Each row is a point. Any point is a mix of the corners, with weights that add up to 1. It lies inside the corners' shape when no weight is negative. Say inside or outside, and name the corners with a negative weight.

Corners:
(1): [3.3 1.4 7.1]
(2): [ 6.4 -1.1  0.6]
(3): [-0.6  4.7  1.6]
(4): [-5.4 -8.5 -6.6]
Points:
[ 4.2 -3.0  0.4] => outside (3)
[1.7 0.2 3.5] => inside
[1.1 0.8 2.9] => inside
[-0.3  1.9  3.3] => outside (2)
[2.5 0.8 5.6] => inside
[ 4.3 -0.1  3.0] => inside
[-3.6 -5.2 -4.1] => inside
[-2.5 -6.2 -4.4] => inside

Corners:
(1): [-4.8 -0.9 -3.5  5.6 -4.1 -0.6 -4.9  0.3]
(2): [-0.7 -7.8 -0.4  6.4  0.3 -2.5  1.1 -2.4]
(3): [-3.2  2.5 -4.9  5.6 12.6 -1.6 -4.0 -3.8]
(4): [ 1.8 -1.8 -5.4  1.1 -1.9  6.3  0.9 -0.5]
(5): [ 0.5  3.7 -0.1  3.1  0.9  8.5  4.5 -4.4]
(6): [-2.5  0.9 -4.2  0.2 -0.6  1.0  2.8 -0.8]
(7): [ 9.3  5.6  9.6  9.9  5.4 -3.8  1.6 -2.2]
(8): [  5.3  -2.1  -2.8   2.0   1.9  -1.0   2.6 -11.7]
(9): [-0.2  0.1  8.6  2.6 -3.4  2.2 -3.3  2.6]
Points:
[-0.4 -4.4 -1.0  4.8  0.4 -0.9  1.1 -2.4] => inside
[ 0.2  0.4  2.8  3.9 -2.3  2.5  0.4  0.2] => outside (3, 8)
[ 0.6 -0.8 -1.4  2.3 -1.2  3.5 -0.1 -0.5] => inside
[ 0.4 -0.1 -1.5  4.7  2.4  1.2 -1.3 -3.8] => outside (6)
[ -4.1  -8.0 -10.7   3.7   2.8  -3.9  -1.8  -5.6] => outside (5, 7, 9)
[ 0.2  2.0 -4.2  5.7  4.0 -0.1 -1.9 -5.7] => outside (2, 6, 9)
[ 0.8 -3.3 -1.8  5.3 -2.6 -3.3  0.5 -1.1] => outside (3, 5, 9)
[-0.1 -0.1 -2.1  3.0  1.6  2.3 -0.6 -1.4] => inside
[ 2.4  0.7  3.1  3.7  0.2  4.4  5.5 -4.3] => outside (1, 3, 4)

Corners:
(1): [ 3.0 -3.8 -7.6 -1.7  4.8  4.9 -3.2  2.6  2.4 -3.0 -2.9 -2.7]
(2): [ 3.1  2.5 -4.0  6.0 -1.9 -0.7  4.4  2.5 -0.6  6.1 -4.3 -3.9]
(3): [ 4.0  2.1 -0.5  6.8 -1.6 -2.0  4.8  0.4 -4.7 -0.7 -1.9  2.2]
(4): [  3.2   1.9  -4.2 -10.0  -0.4   8.6   4.3   0.4   0.5  -4.7   1.2   7.8]
(5): [ 0.0 -6.3 -1.4 -6.3 -0.3 -0.1 -3.0 -0.9  1.7  0.5 -4.7 -0.8]
(6): [-1.1  2.1  4.2  0.2 11.4  3.9 -0.1 -3.5 -5.5  3.8  9.8 -1.1]
(7): [-2.9  1.6 -3.7 -7.5  4.6  4.3 -1.0  2.5 -7.2 -2.4  0.4  1.0]
(8): [ 4.5  3.5 -1.0  1.8 -2.0  2.7  0.9  5.9 -4.7  4.2  0.8  6.6]
(9): [ 2.4 -2.0  2.7 -5.5  1.1  5.8 -1.5  1.8  3.5 -4.1 14.9 -2.0]
(10): [-1.1  4.9  4.7 -2.1  7.3 -3.9  0.4  0.9  1.3 -4.0 -3.4 -2.4]
(11): [-3.8  1.2 11.8  4.8 -0.9  0.5  1.7 -2.8  0.7  0.2 -0.1  0.4]
(12): [-3.7 -8.4  2.1 -1.5 -2.2  0.5  5.4  3.3 -1.8  5.1  3.9  6.3]
(13): [-4.5 -3.4 -8.4 -3.7  3.1  0.7 -7.0  2.1 -2.4  1.3  2.5  1.1]
Points:
[-2.0  0.2  2.1  1.4  3.2 -1.1  0.2  0.5 -2.2  1.4 -1.3 -0.2] => outside (4, 9)
[-1.1 -1.2 -0.6 -1.8  2.8  1.5 -0.4  1.3 -2.3  0.3  0.5  2.7] => outside (2, 9)
[ 0.7 -8.8  1.8  2.7 -1.2  0.2 -2.4 -1.1 -0.4  2.8  4.1  1.0] => outside (2, 4, 7, 10)
[-0.9 -4.4 -6.6 -5.0  1.1  4.5  0.2  1.9 -1.3  2.5  3.2  1.0] => outside (3, 8, 10, 11)

Corners:
(1): [-7.8  4.6 -3.9  3.2 -6.3 -2.8 -3.9  0.8  0.9  5.3  1.9 -4.7 -2.4 -6.1
 -4.0 -3.6  3.4 -7.3 -1.7 -0.9]
(2): [ 3.0 -4.0 -3.4 -3.3 -4.0 -6.9 -4.4 -5.5 -0.1  1.3  2.0 -2.0  0.2 -2.0
  4.9 -4.5 -4.9 -2.3  3.8  1.9]
(3): [ 3.7 -0.4  8.3 -4.5 -3.4 -4.8 -6.2  4.5  5.5  8.4  0.7 -4.1 -9.6  7.0
  5.3 -5.1  3.8  1.6 -3.1 -6.5]
(4): [ 2.8  3.6 -3.5 -5.6  1.0 -6.7 -8.0 -3.4 -8.5  2.0  4.1  3.1  0.6 -0.9
 -0.4  4.4 -4.5  2.8  2.7 -5.8]
(5): [-1.3 -1.7  6.5 -3.8  2.6  0.8  4.7 -3.0  4.6  2.4  5.2  6.0  0.5 -1.3
 -0.9 -5.8  0.4 -2.6  3.3  2.7]
(6): [-7.3 -0.3  1.0 -8.8 -1.0  2.2 -1.3 -8.0  6.0  2.4 -4.0  6.5 -5.9  1.5
  4.6  3.8  5.8 -4.5 -2.8  2.2]
(7): [-4.0 -2.1 -0.6 -3.4 -6.2  4.5  3.3 -5.8 -5.6  5.2 -1.1 -3.2 -1.5 -0.2
 -2.0  1.0 -1.6  1.0 -3.7 -3.2]
(8): [ -1.1  -0.7   7.3 -10.6   6.0  -1.5   3.9  -3.0   0.9   0.6  -1.8  -0.5
  -0.3   0.5   2.5   3.1   1.5  -1.5   3.1  -1.3]
(9): [ 1.9 -1.7 -5.6  4.6  7.1  4.1 -0.7 -6.1 -5.5  3.5  0.5 -3.2 -8.0  4.1
 -7.8  2.2 -0.2 -0.7  9.0  5.3]
(10): [-0.3 -4.6 -0.6 -3.6  2.7 -1.9  3.8  0.4  2.0  5.4 -3.1  6.0 -5.7 -2.7
  6.3  4.5 -5.9  1.2  6.8 -3.7]
(11): [ 1.7 -0.6  8.9 -0.5 -1.3  2.5  2.2 -1.1  4.1  3.6 -2.1  3.9  2.7  0.3
 -0.9  3.0  7.7  6.8 -0.9 -2.5]
(12): [ 2.7 -2.9 -0.5  2.3  3.4 -8.8 -4.5 -5.3 -3.6  1.9  0.4  5.1 -0.9  5.8
 -1.9  2.8 -6.0 -4.0  0.5 -2.0]
(13): [ 0.5 -4.3 -1.3 -2.1  6.9  4.6  1.3 -2.5 -2.1 -7.3  3.5  4.1 -1.8 -1.3
 -7.5 -8.3  5.0 -5.5 11.8  2.3]
(14): [-4.8 -1.8 -1.0  1.2  3.4 -4.6 -2.8 -7.2  3.9 -2.6  8.2  4.7  1.3  2.1
  0.9  7.6  1.5  5.7 -1.5 -1.4]
(15): [ 2.1  2.4 -5.0 -6.8 -0.6 -8.1 -0.4  3.4  3.8 -0.4  4.9  8.9  3.1  0.6
  6.5  0.6 -2.6  0.7 -1.2 -3.8]
(16): [-1.6  5.5 -0.5  2.6 -5.8  2.2 -4.6 -0.5 -5.7  0.7  8.5  6.7 -1.4  6.1
  7.0  8.3  6.9  6.4  3.9  2.1]
(17): [ 2.4 -1.6 -0.8 -4.3 -2.4  6.5  3.9 -3.2  2.7 -0.4 -2.9  3.4 -9.3 -6.0
  4.8  3.0 -5.6 -1.1 -2.6 -5.8]
(18): [-7.2  5.1 -7.3  0.7 -0.9  3.5 -3.9  4.5 -7.7  0.6  1.9  1.9 -9.6  1.5
  7.6 -5.1 -2.5  3.2 -3.4  2.2]
(19): [-0.5  3.0  0.6 -4.2 -2.4  0.7 -8.0 -1.0  0.9 -4.9  4.5  1.2  0.6  4.9
 -2.9 -5.0 -7.0 -3.2  3.4 -3.2]
(20): [-5.6 -5.9  3.6 -0.6 -1.1  1.3  4.5 -0.4  5.3 -3.3  4.6  2.5 -8.6 -0.9
 -3.6  1.6 -3.1  4.3 -4.0  6.1]
(21): [  4.6   5.1   1.3   2.2  -1.6  -3.1  -4.7  -4.3   3.8  -2.9  -2.5  -3.8
 -10.8   7.8  -3.1  -5.3   0.2   1.1   6.4  -5.6]
Points:
[-2.2 -0.8 -1.0 -1.9  0.2 -1.8 -2.4 -1.8 -1.7  1.6  2.6  2.7 -0.9  1.1
  0.7  1.1  0.0  0.1  1.3  0.1] => outside (5, 17, 21)
[ 0.2 -1.5  1.6 -0.8  0.4  1.0 -1.9 -5.4 -0.4  0.5  1.4  1.6 -4.3  3.1
 -0.2  4.6  1.2  2.2  3.2 -0.5] => outside (1, 5, 15, 18)
[-1.3  0.3 -0.7  0.3 -0.1  1.5 -2.7 -3.0 -1.1 -0.1  0.8  1.5 -5.9  2.0
 -1.5  1.7  0.0  1.0  1.7 -2.4] => outside (2, 5, 8, 15)
[-0.2  1.5  1.4 -0.8 -4.1 -4.8 -5.0 -0.9  2.8  1.7  3.6  2.7 -2.6  1.7
  3.1 -0.8 -0.2  0.8 -2.2 -1.9] => outside (7, 8, 9, 10, 13)
[-1.6 -1.0 -1.9 -1.8 -1.8 -1.8 -1.2 -1.0  3.4  1.8  0.9  1.2 -6.6  1.6
  2.0 -2.2 -4.1 -1.3 -1.6 -1.2] => outside (4, 8, 11, 13, 16)
[ 0.5  0.8  0.2 -2.8 -0.7 -2.3 -3.3 -1.6 -1.1  2.3  1.8  1.6 -3.0  0.8
  1.0  0.6 -0.8  0.8  0.7 -2.9] => inside
[ 2.1 -0.8 -2.6 -0.3 -0.4 -1.3 -3.0 -2.9 -3.2  2.3  1.7  3.7 -4.6  3.8
  4.8  4.2  2.0  4.3  2.5 -2.1] => outside (1, 5, 8, 19, 20)
[-1.8  0.4  0.4 -1.5 -1.1 -1.0 -1.1 -2.1  0.7  1.8  2.0  2.0 -3.2  0.6
  1.3  1.6 -0.7  1.3 -0.2 -1.1] => outside (13)

Corners:
(1): [ 0.0 -0.5 -7.1  0.1 -3.7 -1.5 -6.1 -5.6 -5.1  5.0 -7.8 -7.1  2.6 -4.7
  0.3 -1.6 -0.5  8.4  2.0 -2.6]
(2): [ 0.1 -2.8 -0.1 -0.5 -2.9  0.8  5.7  3.8 -3.9  1.4 -2.7 -0.4 -1.2  2.0
 -7.6  7.8 -4.0  2.4 -1.2 -6.7]
(3): [-4.5  4.2  0.3 -0.7  2.5  1.6  2.0  0.8  4.3  1.8  5.5  4.8 -4.7 -3.9
  2.8  1.0 -6.3 -1.5  3.3  1.5]
(4): [ 2.4  1.1 -1.4  3.4 -5.0 -0.8 -1.7 -2.9  3.0  4.9  1.3 -2.5 -3.5 -5.1
 -3.6  1.1  3.7  1.5 -5.4  0.1]
(5): [-0.8 -3.2 -2.1  1.2 -5.9 -2.2 -7.2  1.3 -8.6  6.8 -0.7  1.7  0.6 -3.6
 -6.3  3.0 -0.5 -1.3 -2.0 -3.7]
(6): [-5.9  3.7  2.2 -6.2  0.5  7.6 -0.5 -1.0  6.0  8.2  3.0  6.5 -2.3 -1.6
 -3.9  1.9  3.2 -3.1  7.8  2.7]
(7): [-7.1  5.7 -0.4 -2.9  0.0  5.8  3.7  3.4  6.7 -3.6  1.2  5.0 -2.5 -4.5
 -5.0  1.4  5.3 -2.8  6.3 -1.6]
(8): [ 4.5 -1.3 -0.3 -1.3  1.3  5.5 -5.9 -1.2  2.8 -1.1  5.4 -5.3  0.0 -2.0
 -4.0 -1.9 -2.6 -1.5 -3.3  4.0]
(9): [ 0.4  7.4  0.3 -0.6  0.2 -3.4  2.5 -5.2  5.2 -7.0  1.2 -6.3  0.4  1.4
  5.1 -6.8  3.2 -4.4  0.5  4.6]
(10): [ 4.3  6.9 -0.3  4.1 -2.6  6.4 -2.1 -0.1  2.9  1.1  7.1 -1.5  2.2 -1.3
  1.7 -2.6  2.9  2.2  2.3  1.5]
(11): [ -1.9  -4.0  -3.9   2.9  -0.4  -2.0  -4.8  -4.2 -10.3   0.5  -7.8  -4.4
   1.6   0.8   3.1  10.0  -3.3   7.7  -4.6  -3.1]
(12): [ 0.6  6.8 -0.8  2.0 -0.2 -1.8 -9.1 -5.5 -3.8  3.8  3.8 -3.0 -3.5  0.3
 -3.2  1.9 -4.8  4.0 -2.5 -2.1]
(13): [ 0.8 -2.5 -0.8 11.4 -6.9  3.2 -5.5 -9.0 -5.5  6.4 -6.9 -4.8 -0.5 -0.4
 -4.0 -4.3  0.2  2.0 -0.1 -7.5]
(14): [-0.6 -1.1 -2.8 -5.9 -1.9  5.0  1.9  2.9 -3.7 -0.7 -5.0  2.7 -4.7 -1.2
 -3.6  7.7 -5.9 -5.4  0.7 -1.1]
(15): [ 0.8  6.6 -0.9  0.3  4.1  4.6 -1.7 -3.5  2.0  3.7  2.6  1.8  1.2 -2.2
 -3.9 -5.3  3.4  2.5 -3.6  1.6]
(16): [ 1.4  3.6  3.6 -8.3  4.7  4.7 -0.1 -5.0  2.5 -5.8 10.4 -8.5 -8.2  2.4
  7.2 -8.6  2.2 -7.6  0.2  2.7]
(17): [ -1.3  -5.2   2.3  -8.1  -6.2   1.0   8.7   1.9   2.0 -10.0  -1.0   8.0
  -5.0   9.2   0.6   4.1  -6.1  -1.6  -2.3  -1.4]
(18): [ 1.3  4.0  4.4 -1.2 -1.6  2.1 -0.8 -2.0 -1.8 -4.4  0.1 -5.9  2.1 -6.4
 -0.7 -1.3  0.4  3.2 -3.1  4.3]
(19): [-1.7  2.7  3.3 -0.8  3.9 10.2 -4.7  7.5  4.8  3.0 -4.3 -0.1 -4.6 -3.5
  0.9 -1.0  3.3  1.2  6.1  1.1]
(20): [-1.1 -1.1 -2.4 -7.7  5.3 -1.4  4.0  3.7 -2.9 -4.9 -0.8  4.9 -6.7 -0.5
 -2.1  7.3 -0.9 -4.1  7.2  4.9]
(21): [ 6.9  3.9  5.1 -6.3  1.0 -1.8  4.5 -5.4  8.5 -8.8  4.5 -3.5  0.0 -1.3
  3.2 -2.5  2.1 -4.5  0.1 -2.7]
Points:
[ 0.0  1.2 -0.5  0.6 -0.8  3.6 -1.9 -1.1  0.5  2.3 -0.6 -1.7  0.0 -1.8
 -0.5  0.8  1.1  0.9  0.6 -1.5] => outside (12, 17, 18, 20)
[-0.5  2.5 -1.1  0.3  0.0  2.8 -2.8 -3.5 -0.6  1.2 -0.1 -2.4 -1.0  0.4
  0.6  0.0 -1.2  2.1 -0.1 -1.8] => outside (4, 5, 18, 20)
[ 0.6  2.2  1.1 -1.4 -0.4  2.7 -0.2 -0.5  2.1  0.3  2.1 -0.2 -2.0 -2.1
 -2.2 -0.6  0.8 -0.1  1.0 -0.5] => outside (9, 11, 14)
[ 0.1  2.1  0.4 -1.3 -0.6  1.7  0.8 -1.3  2.4 -1.0  1.5 -0.8 -1.4 -1.5
 -0.8 -2.4  2.0 -1.6  1.6  0.9] => outside (11, 12, 14)
[ 2.5 -0.1  2.2 -2.3 -2.1  3.6 -2.0 -1.7 -0.4 -2.8  1.5 -3.7 -0.7  1.3
 -0.9  0.0 -2.2 -1.7 -2.4  0.4] => outside (1, 3, 4, 7, 15, 20)

Corners:
(1): [ 4.4 -2.3 -3.1  1.1  1.1 10.0  1.3  4.1  6.0 -3.5 -1.5  0.3  5.1 -9.9
  6.6 -4.4 -1.8 -1.5 -5.1 -0.9]
(2): [-2.9 -5.3 -1.4  6.1  4.1 -3.2  1.1 -4.5  0.4  6.1 -2.3  4.5  1.2  4.3
 -2.8 -0.7 -0.4  3.3  0.6  1.6]
(3): [-3.5 -4.1 -0.6  4.7  2.8 -2.7  2.6 -1.7  7.3  1.8 -1.6  2.9 -4.3  3.2
  9.3  8.1  2.3 -1.6 -0.1  4.8]
(4): [-0.8 -3.0 -0.1 -0.2  2.1 -3.2 -1.9  1.4  2.4  1.8 -3.7 -1.1 -1.5  2.6
  8.8 -2.6 -1.7  0.6 -4.0 -3.1]
(5): [  5.2  -3.7  -0.7   4.1  -0.8   7.3  -2.1  -2.0   2.6   1.0  -2.8   1.0
   5.8  -0.2  -1.2  -8.7  -1.3 -23.1  -5.2   6.1]
(6): [-1.8  8.8  2.1 -0.5  0.0  0.0  4.2  2.0 -2.3  0.9 -3.5  2.3  1.7  3.0
 -4.6 11.2  2.0  5.7 -7.0 -5.2]
(7): [-4.6 -5.5 -1.1  1.9  1.8 -0.4 -0.6 -7.0 -1.7  5.6  9.8  1.4  1.9  3.9
  9.7 -6.0 -1.6  0.7 -0.1  5.3]
(8): [  2.0  -1.2  -1.7  -0.5  -4.0   0.1   4.0   1.4  -1.6 -12.7   0.5   5.1
   2.4   3.1   3.5  -1.0   1.0   3.4   1.5   2.2]
(9): [-6.6 -6.2  2.4  4.3  2.3 -0.5  4.0  0.6 -6.0  3.6 -1.7  3.7 -3.5  1.8
 -0.9 -4.6 -1.9  4.2 -0.1  3.9]
(10): [ -2.1   4.4   6.4  -2.6  -1.6   6.2  -0.3  -0.8   2.5  -8.8  -1.4  -6.4
   1.7  -4.0   1.9   2.4   2.8   5.7  -4.3 -10.1]
(11): [-2.4  0.3  0.4  3.7 -4.8  4.0  1.9  2.5 -1.8 -3.2  2.1  5.2  0.8  2.7
 -0.2 -1.7 -0.6  5.8 -3.3 -9.3]
(12): [ 1.6 -1.7 -0.6  2.7 -4.2 -0.1  3.8 -2.1  5.8  1.6 -5.1  7.0  4.6 -2.0
  0.1 -3.4 15.3  2.8  4.9  2.8]
(13): [ 7.6 -1.9  3.4 -3.1  3.0  1.8  2.8 -2.7  2.8  2.2  5.2 -2.4  2.5  3.9
 -0.8 -7.0 -1.9 -5.4 -0.8  4.6]
(14): [ 1.2 -1.6  2.4  2.1  3.2  9.4 -6.5 -4.3  4.5  1.9 -1.0 -3.4  4.3  3.8
  3.0 -6.3  3.4 -1.9 -1.4  2.0]
(15): [-4.0 -0.3 -1.5 -9.9  2.0 -3.0 -0.5 -5.1  0.0  3.6  2.0 -0.4 -9.7 -0.2
 -1.2 -1.5 -2.1  2.4 -2.1 -8.0]
(16): [-4.5 -1.9  1.8  1.4  1.5 -0.3  5.0 -0.8  2.8  2.8 -2.1  3.8  2.9  4.2
 -0.7 -5.8 -1.0  2.0 -2.6  6.7]
(17): [ -3.4  -1.6   3.4   2.2  -6.2  -3.9   4.0   7.0   4.8 -14.4  -5.2   5.1
  -6.6   0.3  -1.3  17.9  -1.3   5.2  -5.4   3.2]
(18): [-3.7 -3.2  0.8 -1.1  6.1  3.0 -7.0  0.4  3.3  4.3 -1.7  0.8  4.1  0.2
  1.7 -8.8 -1.4 -0.5  6.2  2.4]
(19): [ 2.0  5.2  2.1  5.4  1.6 -2.4  2.0 -3.8  1.6  5.0 -3.2  5.7  0.9  2.2
  0.3 -6.1 -1.6  1.1  2.3  6.4]
(20): [ -0.2  -0.4   2.4  -5.0  -6.0  -0.9   3.9  -1.9   2.5   3.6   0.3 -14.9
  -1.3   3.2  -4.1  -4.9  -3.2   0.3   0.2   0.8]
(21): [  2.3  -1.8  -1.1   5.3   1.8   1.2   1.1   5.4   0.6 -15.7   1.2   0.1
  -2.0  -0.1  -2.2  -0.5   0.6   1.8  -1.8   3.8]
Points:
[-0.4 -2.4  0.3  2.2 -0.5  2.4  0.5  0.1  2.7 -2.3 -2.8  1.1  0.6 -0.2
  1.3 -2.6  1.0 -2.0 -1.4  1.0] => outside (6, 7, 13)
[-1.0 -1.3  1.4  1.1 -1.0 -0.2  1.8  1.2  2.5 -3.3 -1.8  1.7 -0.9  1.1
  0.1  3.1 -0.1  1.6 -2.2  1.4] => inside
[-0.2  0.2  1.0  0.0  0.2  3.3  0.0 -0.5  0.7  0.1  0.5 -0.4  2.3  0.7
  1.2 -5.1 -0.1  0.9 -1.3 -1.4] => outside (2, 3, 17)
[-4.3  1.0  1.5  0.9  0.2 -0.7  2.0 -2.8 -0.3  1.1  1.3  0.1 -0.9  4.0
  1.2 -2.1  1.9  5.0  1.6  1.8] => outside (1, 2, 4, 5, 13, 17)
[ 0.2 -1.7 -0.1  1.0 -0.6  1.6  1.8 -0.5  2.7 -0.5 -1.4  0.8  1.6 -0.4
  1.1 -2.4  1.6  0.9 -0.8  0.9] => inside
[-0.3 -0.6  1.1  2.6 -0.2  1.9  1.8 -0.3  2.0 -0.9 -1.1  1.8  1.8  1.5
  0.4 -0.8  1.3  0.6 -1.1  2.2] => outside (4, 15)
[-1.7 -0.7  1.0  1.1  0.6  0.1  1.9 -0.6  1.1 -0.3 -0.6  1.1 -0.2  1.3
  0.9 -1.3  0.1  3.6 -0.9  0.8] => outside (5)
